Each row of a before or after table is a point. One or more steps were done to the points. Then noise was added and the rows were shuffled. The steps act on how far a point lies along the listed directions, d1 being the first. Name the steps. A step turns or swaps two directions, mirrors them in a line or flattens them onto one, adds a multiple of one to another, or multiplies one. Angles are multiples of 10 degrees, from the lower direction toward the higher: turns from -170 to 170, lines from 10 to 170 but not 90. Use the fewest steps. Two steps may share a direction if one is a turn and the other turns, adds or multiplies; they go together, in the order done. Otherwise the lowest direction goes first.
In the rows, 100 means zero.

Directions:
(1): [100,144]
(2): [144,100]
Before:
[[103,63],
[62,44],
[120,60],
[87,115],
[111,146],
[71,96],
[69,55],
[92,132]]
After:
[[131,89],
[111,124],
[135,67],
[56,104],
[71,165],
[120,106],
[67,118],
[79,148]]
Steps: turn d1 and d2 by 120 degrees

Directions:
(1): [96,101,46]
(2): [145,129,97]
(3): [129,55,97]
Before:
[[121,93,153],
[112,90,71],
[27,75,106],
[73,48,58],
[97,119,110],
[178,78,118],
[90,99,102],
[137,129,123],
[96,53,70],
[106,71,56],
[70,71,153],
[116,87,34],
[137,89,53]]
After:
[[107,98,97],
[87,172,99],
[104,117,75],
[108,115,153],
[69,107,54],
[113,90,83],
[81,119,144],
[93,110,147],
[86,72,92],
[86,127,51],
[111,100,166],
[81,102,150],
[107,101,133]]
Steps: turn d1 and d3 by 160 degrees; multiply d2 by 0.4

Directions:
(1): [98,123,92,157,109,57]
(2): [103,58,159,124,98,97]
(3): [67,65,65,132,76,127]
Before:
[[72,71,72,112,68,135],
[110,127,97,119,115,82],
[114,73,140,58,104,85],
[87,83,107,194,115,66],
[78,77,80,94,79,130],
[87,62,79,104,92,118],
[118,118,125,158,127,54],
[70,65,59,161,72,94],
[77,108,31,98,76,129],
[102,181,73,110,125,78]]
After:
[[127,149,157,97,134,72],
[89,123,39,149,93,55],
[91,46,113,68,82,114],
[108,165,55,84,103,83],
[113,77,150,159,117,78],
[113,107,130,119,115,87],
[90,92,97,191,117,64],
[83,120,56,92,87,104],
[90,96,47,101,99,101],
[86,128,42,111,89,105]]
Steps: turn d1 and d3 by -30 degrees; turn d2 and d3 by 60 degrees

Directions:
(1): [57,141,148,92,87,77,70,133,93]
(2): [126,120,79,105,143,112,85,139,41]
Before:
[[148,71,68,110,120,109,137,63,101],
[71,150,144,103,101,66,66,125,69],
[158,90,30,110,151,128,120,106,79],
[84,160,113,83,131,88,56,162,49],
[72,123,103,93,119,101,79,150,58],
[51,125,114,87,64,88,91,122,101],
[34,92,142,106,56,54,93,64,140],
[82,141,134,87,115,64,51,152,69],
[119,108,48,124,131,113,89,120,71],
[88,74,124,111,76,97,84,90,122],
[97,61,122,82,53,92,109,68,142],
[134,42,85,89,90,110,139,80,142]]
After:
[[153,94,58,121,145,109,105,94,54],
[65,106,160,78,68,73,94,128,140],
[117,63,50,99,122,123,122,91,83],
[87,75,92,93,69,94,137,53,181],
[73,100,139,95,67,71,115,67,148],
[92,100,126,115,100,101,67,122,80],
[101,119,65,99,114,121,97,135,50],
[95,67,58,114,83,110,119,69,140],
[83,128,148,77,81,77,65,135,76],
[163,76,45,105,149,104,97,94,70],
[77,145,118,116,136,72,57,142,24],
[159,73,30,97,144,132,119,77,82]]
Steps: turn d1 and d2 by 110 degrees
